Each row is a point. Any point is a mix of the corners, with weights that add up to 1. It lies inside the corners' shape when no weight is negative. Say inside or outside, and name the corners with a negative weight.

Corners:
(1): [ 8.7  4.1 -8.5]
(2): [-1.8 -5.3 -0.5]
(3): [-3.9 -2.1  9.0]
(4): [-0.7  3.0 -1.2]
Points:
[ 4.2  3.3 -2.4] -> outside (2)
[-3.1 -1.7  7.0] -> inside
[ 1.5 -1.0  0.3] -> outside (4)
[ 4.4  2.6 -6.4] -> outside (3)
[ 0.2 -1.7 -3.3] -> outside (3)
[-2.2 -1.8  5.4] -> inside
[-2.1  0.0  0.7] -> outside (1)

Corners:
(1): [ 7.3  1.0  2.0  8.7 -2.2 -2.5 -2.4  4.4]
(2): [  5.8  -0.4   4.1  -0.7  -5.8  -0.6 -10.7   2.7]
(3): [ 0.3  2.0  6.7  0.7 -2.9  1.8  4.7  3.1]
(4): [ 6.3  6.0 -3.1 -2.4 -1.5  1.8 -4.6  6.5]
(5): [ 5.5 -2.3 -4.7 -3.1  5.9  6.2 -2.1  1.4]
(6): [-10.2  -6.7  -3.5  -3.7   1.3  -0.2   8.9   2.2]
(7): [ 1.1 -2.0 -9.4 -0.4 -2.7  9.3  1.9 -3.2]
(8): [-6.0 -2.6  0.2 -3.1  0.9 -5.7 10.0 -2.6]
(9): [ 0.1  4.7  2.5  3.5  0.4 -0.5 -7.2  2.5]
Points:
[ 0.7  5.8  1.8  3.4 -2.1  0.5  0.0  2.1] -> outside (2, 5, 6)
[ 1.7 -1.5 -2.8 -2.1 -0.8  2.8  1.1  2.0] -> outside (9)
[ 1.4 -0.4 -1.2  0.0 -1.6  3.4 -0.9  2.4] -> outside (8)
[ 1.6  1.3 -0.3  0.3 -3.6  0.9 -1.5  2.2] -> outside (5)

Corners:
(1): [ 6.9 -3.7  1.0 -4.4 -4.6  0.8  1.4  2.0 -3.3 -2.9  3.0 -6.6]
(2): [-2.1 -0.9  0.8 -0.8 -2.5 -6.6  2.9 12.0  2.1 -2.7  1.0 -3.6]
(3): [-3.6 -8.2  3.7  3.1  5.3  3.5  0.3 -3.8  0.5 -0.1  1.2 -1.2]
(4): [-6.6 -2.9 -1.0 -5.0 -1.5 -2.4  3.0 -1.5 -0.4  5.9  3.8  0.1]
(5): [ 3.7 -1.3 -1.7  1.1 -3.3 -5.8 -3.0  4.1  1.5 -1.5 -3.4  2.3]
(6): [15.7  0.6 10.7  1.6 -4.9 -7.5 -7.0 -4.1  2.4 -7.4 -1.7  0.0]
(7): [-3.6  2.7 -1.2 -2.9 10.9  6.9  0.9 -6.5 -2.1 16.4  3.1  0.4]
(8): [ 7.6  3.9  8.1  1.5 -5.8  1.6  2.1 -3.9 -5.3 -4.5  1.4  0.4]
(9): [-4.2  2.5 -0.8  1.1  1.0  2.6  3.0 -4.5  2.2  0.8  0.7 -3.7]
(10): [  2.7   2.7   1.6 -11.4  -6.6   0.6   3.6  -2.4   1.4  -0.9   1.6   0.4]
(11): [-5.2 -2.8  2.9  1.1  4.5  3.8 -5.0 -5.8 -3.1  2.4  8.0  1.6]
(12): [-0.8 -1.5 -1.5 -1.1 -4.0 -0.2  1.0  4.4  2.9  3.0  4.9  0.6]
(13): [ -3.2  -0.2   0.2   3.1  -4.4   2.9   0.2  17.6  -0.7   2.1 -10.8 -21.2]
Points:
[-0.7 -2.2  1.2  0.2  1.1  1.3 -1.7  1.7  0.2  1.0  1.2 -3.8] -> outside (4, 8)
[ 2.0 -3.3  2.1  0.0 -0.4  0.0 -0.5  1.6 -1.3  0.7  2.0 -3.0] -> outside (9, 10)
[-2.4  2.1  2.2 -2.6  2.8  3.1 -0.1 -6.6 -1.4  6.4  7.3  3.3] -> outside (1, 3, 5, 13)
[ 1.0 -2.0  2.0 -2.8 -2.1  0.2 -0.6 -6.0 -0.5 -0.3  5.6  2.8] -> outside (2, 7, 13)
[ 0.3  0.2  3.0 -1.6 -0.5  1.3  1.1 -3.5 -1.1  1.3  4.8  0.8] -> outside (5, 13)
[-2.0 -1.4  1.2 -0.7 -0.3 -0.8 -0.5  1.7  1.2  2.0  0.7 -2.4] -> outside (1, 8)
[ 2.4  0.2  2.4 -0.4 -1.8  0.3  0.2 -0.6 -1.6  0.0  1.2 -1.0] -> inside
[ 2.7 -0.9  3.0 -0.5 -2.1 -1.0  0.5  0.5 -0.1 -0.7 -0.1 -2.1] -> outside (11)
[-1.2  1.4 -1.1 -1.6 -0.8  1.3  1.8  3.7 -0.6  3.8  1.5 -2.3] -> outside (3, 4, 6)
